Each wall is flat, endless, passes through zero and stands at right angles to its row. A trip goes straight from one point to another. Which walls does it cross, in order?
In the rows, zero is written as 100.

Walls:
(1): [98, 130, 163]
(2): [97, 55, 145]
(3): [51, 126, 86]
(4): [134, 77, 80]
(5): [85, 75, 97]
(6): [47, 84, 154]
(7): [83, 127, 64]
(8): [111, 66, 142]
(9): [140, 73, 97]
(10): [114, 71, 54]
Trips:
[59, 83, 125] to [43, 156, 112] => 7, 8, 2, 5
[69, 81, 75] to [112, 66, 57] => 4, 6, 9, 3
[123, 39, 64] to [88, 73, 101] => 6
[149, 62, 84] to [148, 117, 128] => 5, 1, 10
[110, 135, 69] to [128, 64, 86] => 9, 3, 5, 7, 8, 2

Walls:
(1): [70, 72, 135, 151, 149, 92, 111, 75, 91, 73, 18, 130, 108, 161]
(2): [137, 76, 127, 93, 132, 140, 101, 140, 119, 55, 114, 106, 133, 69]
(3): [147, 61, 94, 53, 68, 136, 134, 66, 87, 49, 102, 101, 193, 139]
(4): [125, 113, 155, 97, 109, 98, 86, 119, 150, 158, 114, 99, 120, 60]
(5): [156, 69, 144, 120, 77, 107, 123, 65, 108, 123, 123, 126, 100, 124]
Trips:
[98, 49, 100, 54, 118, 92, 132, 110, 87, 80, 103, 107, 113, 74] to [110, 96, 129, 113, 82, 111, 93, 123, 134, 118, 101, 72, 88, 87] => 4, 5, 3
[137, 109, 104, 133, 148, 49, 159, 109, 65, 5, 103, 84, 103, 79] to [66, 108, 126, 75, 83, 46, 88, 29, 71, 93, 100, 93, 40, 160] => 2, 5, 3
[100, 112, 70, 177, 152, 86, 77, 45, 77, 118, 78, 84, 52, 106] to [42, 183, 92, 35, 74, 71, 82, 114, 97, 83, 141, 116, 139, 75] => 1, 4
[25, 109, 128, 152, 125, 126, 101, 112, 90, 55, 139, 89, 172, 129] to [18, 24, 101, 143, 102, 90, 120, 119, 106, 90, 102, 151, 89, 104] => 3, 2
[38, 94, 127, 121, 127, 54, 75, 106, 112, 118, 98, 132, 118, 65] to [164, 34, 22, 121, 79, 97, 61, 96, 131, 128, 142, 86, 108, 72] => 1, 2, 5, 3
[92, 106, 57, 120, 172, 101, 56, 145, 118, 121, 87, 136, 116, 62] to [114, 85, 99, 126, 69, 37, 110, 103, 150, 136, 103, 92, 138, 116] => 2, 5, 1, 3
[104, 81, 124, 63, 100, 128, 101, 86, 42, 138, 135, 78, 86, 130] to [90, 111, 90, 132, 80, 120, 81, 109, 92, 96, 59, 85, 61, 125] => 3, 1, 5

Walls:
(1): [85, 136, 107, 128, 110, 93, 107, 73, 105, 143, 115, 125, 61, 97, 97, 112, 106, 93, 76, 119, 100, 177, 87, 135, 112, 107, 108, 90, 104, 107, 97, 100, 114, 106, 129, 73, 138, 140, 98, 53, 72, 72, 106, 105, 78, 101, 114, 89]
(2): [77, 152, 100, 154, 76, 134, 65, 134, 88, 39, 108, 96, 126, 99, 108, 128, 98, 60, 76, 91, 102, 111, 93, 83, 85, 89, 106, 104, 71, 104, 94, 95, 76, 85, 82, 164, 114, 55, 73, 130, 99, 78, 79, 48, 94, 101, 103, 78]
(3): [96, 112, 75, 91, 114, 77, 86, 79, 73, 160, 89, 69, 62, 48, 96, 119, 77, 71, 121, 136, 146, 129, 90, 105, 125, 191, 112, 43, 137, 121, 105, 118, 159, 85, 145, 86, 102, 99, 106, 121, 130, 81, 84, 95, 96, 118, 64, 132]
(4): [128, 129, 103, 80, 139, 132, 75, 47, 145, 138, 88, 116, 107, 53, 116, 101, 132, 73, 90, 127, 81, 129, 115, 99, 85, 95, 91, 98, 115, 122, 121, 108, 139, 66, 103, 78, 129, 130, 125, 118, 106, 148, 101, 89, 85, 52, 69, 105]
(5): [164, 115, 54, 64, 133, 119, 121, 72, 52, 111, 93, 184, 124, 68, 149, 134, 94, 57, 124, 113, 97, 141, 118, 124, 83, 124, 132, 168, 77, 141, 127, 70, 93, 112, 66, 127, 21, 68, 88, 82, 104, 170, 101, 123, 119, 62, 134, 134]
(6): [172, 66, 151, 27, 73, 128, 122, 135, 84, 83, 67, 100, 119, 117, 103, 108, 108, 64, 111, 118, 68, 149, 165, 66, 99, 64, 71, 116, 120, 99, 81, 63, 72, 125, 76, 97, 31, 94, 92, 96, 87, 67, 83, 62, 100, 74, 134, 109]
(7): [148, 118, 131, 100, 68, 54, 162, 57, 86, 84, 115, 135, 168, 99, 36, 49, 72, 108, 111, 84, 122, 124, 66, 136, 28, 72, 103, 123, 113, 80, 67, 94, 112, 118, 53, 67, 60, 102, 118, 60, 58, 149, 68, 125, 164, 135, 117, 131]
(8): [136, 77, 164, 97, 88, 158, 64, 105, 98, 153, 151, 105, 87, 125, 141, 98, 121, 110, 66, 95, 105, 41, 40, 57, 105, 105, 76, 116, 111, 109, 66, 86, 124, 58, 126, 68, 93, 115, 95, 108, 90, 115, 59, 76, 119, 70, 88, 66]
(9): [110, 98, 131, 33, 79, 69, 121, 98, 91, 97, 85, 131, 99, 143, 69, 114, 109, 68, 148, 126, 171, 135, 54, 53, 80, 99, 150, 136, 97, 71, 92, 66, 58, 118, 72, 87, 89, 104, 105, 33, 58, 130, 137, 85, 114, 86, 93, 77]
(10): [119, 111, 107, 72, 92, 105, 113, 71, 119, 155, 179, 112, 79, 84, 89, 120, 86, 36, 67, 63, 101, 126, 69, 53, 127, 98, 164, 120, 78, 27, 95, 100, 133, 36, 79, 112, 109, 115, 119, 83, 82, 104, 105, 95, 102, 152, 60, 83]
Trips:
[118, 113, 109, 100, 50, 89, 151, 84, 115, 79, 128, 110, 93, 139, 120, 113, 50, 128, 98, 39, 166, 154, 107, 87, 85, 153, 106, 138, 117, 103, 87, 67, 128, 156, 110, 112, 71, 127, 94, 124, 179, 134, 128, 55, 147, 58, 72, 97] to [78, 111, 124, 54, 147, 80, 113, 88, 97, 163, 146, 122, 151, 110, 41, 102, 104, 101, 113, 120, 97, 55, 119, 107, 106, 117, 88, 163, 125, 101, 116, 117, 80, 84, 105, 105, 150, 73, 129, 162, 55, 94, 70, 121, 114, 121, 60, 75] => 6, 4, 5
[113, 131, 95, 125, 101, 85, 70, 127, 70, 74, 65, 61, 148, 120, 113, 94, 157, 74, 105, 67, 140, 86, 107, 54, 118, 60, 133, 119, 117, 119, 54, 112, 139, 102, 94, 67, 124, 160, 135, 87, 98, 138, 113, 70, 108, 69, 142, 77] to [134, 76, 141, 100, 78, 68, 111, 104, 133, 104, 66, 150, 94, 73, 134, 104, 89, 82, 113, 67, 59, 120, 69, 80, 56, 96, 70, 93, 97, 86, 158, 47, 34, 80, 85, 127, 60, 78, 104, 119, 93, 72, 67, 143, 95, 106, 68, 146] => 5, 10, 8, 4
[91, 61, 52, 71, 92, 89, 101, 81, 79, 94, 129, 161, 101, 90, 87, 112, 102, 88, 49, 125, 61, 140, 73, 67, 102, 82, 100, 101, 110, 72, 125, 82, 88, 88, 152, 122, 106, 108, 99, 48, 68, 85, 113, 118, 65, 108, 78, 138] to [63, 102, 130, 53, 48, 103, 86, 100, 97, 139, 79, 109, 43, 122, 106, 138, 111, 69, 102, 116, 127, 108, 143, 145, 66, 73, 96, 120, 68, 125, 101, 131, 94, 105, 78, 166, 51, 73, 125, 83, 110, 51, 75, 138, 114, 39, 97, 39] => 4, 2, 10
[102, 73, 111, 81, 95, 84, 130, 73, 120, 70, 94, 150, 106, 75, 65, 119, 92, 70, 112, 76, 99, 85, 61, 81, 100, 86, 72, 90, 63, 86, 162, 103, 31, 67, 123, 135, 118, 5, 89, 118, 90, 112, 95, 150, 108, 75, 116, 120] to [109, 103, 84, 92, 147, 93, 47, 79, 54, 172, 74, 119, 122, 167, 92, 187, 93, 131, 117, 145, 80, 108, 138, 102, 74, 97, 111, 150, 131, 139, 48, 28, 72, 141, 100, 31, 83, 108, 86, 86, 142, 80, 98, 112, 55, 127, 70, 126] => 10, 6, 2, 7, 1, 3, 4, 8
